Each point is reached from the start by the listed moves, each made 0, 1 or 2 times, or once backwards (-1), plus a little noise. Is the number of moves made odd or even? Then give how often each move was made.
(in the rows, 128 means zero)

Moves:
(1): [153 126 113 114 150]
(2): [121 142 145 118 171]
Start: [128 128 124 123 140]
Points:
[137 154 142  86 249] -> odd (1, 2)
[185 109  77 105 143] -> odd (2, -1)
[111 115 122 148  74] -> even (-1, -1)
[103 130 140 137 116] -> odd (-1, 0)

Moves:
(1): [174 130  92 134 131]
(2): [113 142  99 143 171]
(3): [158 143 166 152 134]
(4): [100 122 120 157 109]
Start: [137 136 139 110 111]
Points:
[184 104  52 113  52] -> odd (2, -1, -1, 1)
[195 200 165 160 230] -> odd (0, 2, 2, -1)
[119 139 181  76 128] -> even (-1, 0, 0, -1)
[198 125 132 105  70] -> even (1, -1, 0, 0)
[ 65 138  96 183 117] -> odd (0, 1, 0, 2)

Moves:
(1): [168 131 132 103 147 153 126 129 142 125 132]
(2): [117 153 132 103 135 139  71 103 137 120 117]
(3): [123 142 158 127 121 112 127 129 125 134 133]
(4): [124 137 136 156 128 143 135 117 133 119 113]
(5): [109 127 145 141 166 143 129 150 127 129 144]
(6): [109 119 131 141 109 144 112 127  98 116 140]
(7): [134 133 110 136 133 148 147 126 133 130 158]
(8): [134 130 126 134 106 126 130 147 158 123 119]
Start: [129 114 126 128 140 113 129 136 133 117 138]
Points:
[192 147 127  56 168 200  79 120 145 113 224] -> even (2, 1, 1, -1, 0, 1, 2, 0)
[115 182 184 170 122 225  95  86 111  83 196] -> even (1, 1, 2, 2, 0, 2, 2, 0)
[164 199 116 162  82 142 144 104 249 101 119] -> even (0, 1, 1, 2, -1, -1, 2, 2)
[133  90  83 180  53  81 208 159 148 129 146] -> odd (-1, -1, 0, 0, -1, 0, 1, 1)
[ 86 179 152 151 112 184  14  82 162  66  88] -> even (0, 2, 0, 2, 0, 1, 0, 1)
[149 128  66  94 112 141  87 158 201  99 151] -> even (0, 1, -1, -1, 0, 0, 1, 2)

Moves:
(1): [132 110 147 148 159 114 122 135  97 124 123 143 101 141]
(2): [137 132 114 146 114 125 111 148 105 119 116 118 127 106]
(3): [128 154 125 138 137 128 118  90 135 126 138 135 126 128]
(4): [124 124 130 130 133 133 134 139 134 141 115 131 135 119]
(5): [ 99 124 112 134 149 105 105 146 116 122 139 148 114 136]
(6): [121 139 140 118 132 132 144 128 121 124 140 148 159  90]
(7): [159 120 131 119 135 144 115 125 126 109 148 149 125 128]
(8): [123 133 129 123 135 133 140 146 143 133 153  82 125 140]
(9): [145 137 138 120 125 129 120 130 155 106 106 112 103 136]
(10): [144 145 118 115 129 126 133 134 139 135 108 166 138 137]
(11): [121 138 135 120 112 144 114 122 125 117 126 145 138 125]
(12): [112 127 135 126 116 127 128 125 141 137 147 135 132 135]
Start: [111 145 115 124 122 131 132 115 120 133 103 136 116 132]
Points:
[108 159  34 169 104  90  91 191 124 130  13  44  68 114] -> even (-1, 2, 0, 1, 1, -1, -1, 0, 1, 0, -1, -1)
[204 195 140  63  88 239 153 142 162  78 104 125 204   7] -> odd (-1, 1, 0, 2, -1, 2, 2, 1, 1, 0, 1, -1)
[ 83 195 112 105 156 149  56  97 245  76 242  70  54 170] -> odd (-1, 0, 2, 1, 2, 0, 2, 2, 2, -1, 0, 2)

Moves:
(1): [118 108 158 119 104 129 124 135 118 122 145 123 108 145 128 125 131 123]
(2): [116 120 132 117 125 111 128 119 114 138 120 118 148 137 125 132 131 111]
(3): [147 122 154 131 148 140 142 128 127 129 117 148 129 125 138  94 123 111]
(4): [123 155 129 127 131 120  99 116 133 136 120 121 131 135 116 135 117 118]
(5): [128 117 120 125 121 131 124 143 132 143 122 127 117 127 122 128 127 134]
(6): [127 130 124 133 135 133 119 136 127 129 131 139 123 136 111 115 131 134]
(7): [132 123 138 136 130 130 134 141 133 129 141 137 117 129 132 134 137 129]
(8): [112 120 138 132 133 142 114 130 100 146 137 123 134 130 132 110 121 128]
(9): [117 122 123 117 125 114 137 132 145 136 124 125 136 118 136 111 110 129]
(10): [108 136 125 125 122 143 132 141 151 141 120 158 102 129 122 139 134 122]
(11): [128 141 127 143 135 127 128 133 133 111 119 125 116 128 136 133 125 127]
(12): [119 118 128 144 122 127 119 120 140 114 125 128 110 129 126 134 128 115]
(13): [144 137 124 143 119 140 140 145 108 141 131 143 135 116 117 142 128 141]
(14): [127 124 130 128 117 137 118 134 134 135 119 144 140 140 142 128 130 121]
(15): [122 127 132 156 112 150 138 136 131 129 134 116 119 136 133 139 134 125]
(16): [127 123 143 124 127 132 135 135 132 120 125 110 153 110 137 125 125 138]
(17): [126 130 118 118 117 127 126 144 132 130 136 130 120 122 123 132 134 119]
(18): [125 139 136 139 129 115 118 117 120 125 132 131 118 127 131 109 144 145]
Start: [132 141 128 144 124 125 119 111 127 148 140 113 132 131 111 120 130 135]
Points:
[ 87  70 187 192  56 182 213 239 191 238 148 205  40  84 138  52 181 118] -> even (0, 1, 2, -1, 2, 0, 2, 0, 2, 2, -1, 1, 1, 0, 2, 1, 2, 2)
[134 123 249 141 122  88 137  27  96 133 151  57 130 197 128  18 120  84] -> even (2, 1, 2, 1, -1, 0, -1, -1, 1, -1, -1, -1, -1, -1, 2, -1, -1, 1)
[129 130 171 191 144 121  67 106 184  66 146 139  63 130 151 113 171 134] -> even (0, -1, 0, 0, 0, 0, 2, 0, -1, 0, 1, 2, -1, 1, -1, 1, 0, 1)
[166 104 210 161  79 103 133 144 136 173  91 223  67 142 155  28 119 132] -> odd (2, 0, 2, 0, 2, -1, 0, -1, 2, 0, 1, 1, 2, 2, -1, -1, -1, 2)
[109  99 135 139  88 160 123 161  39 224 200 165 150 143 117 107 160 101] -> even (0, 1, 0, -1, -1, 0, 1, 2, 0, 0, -1, 0, 1, 1, 0, -1, 2, 0)
[116 165 124 175 159 132  78 144 198 192  77 216  84 140 166 109 101  74] -> odd (-1, 0, 1, 1, 1, -1, 2, 1, 1, 1, 2, 1, 0, 2, -1, -1, 0, 0)
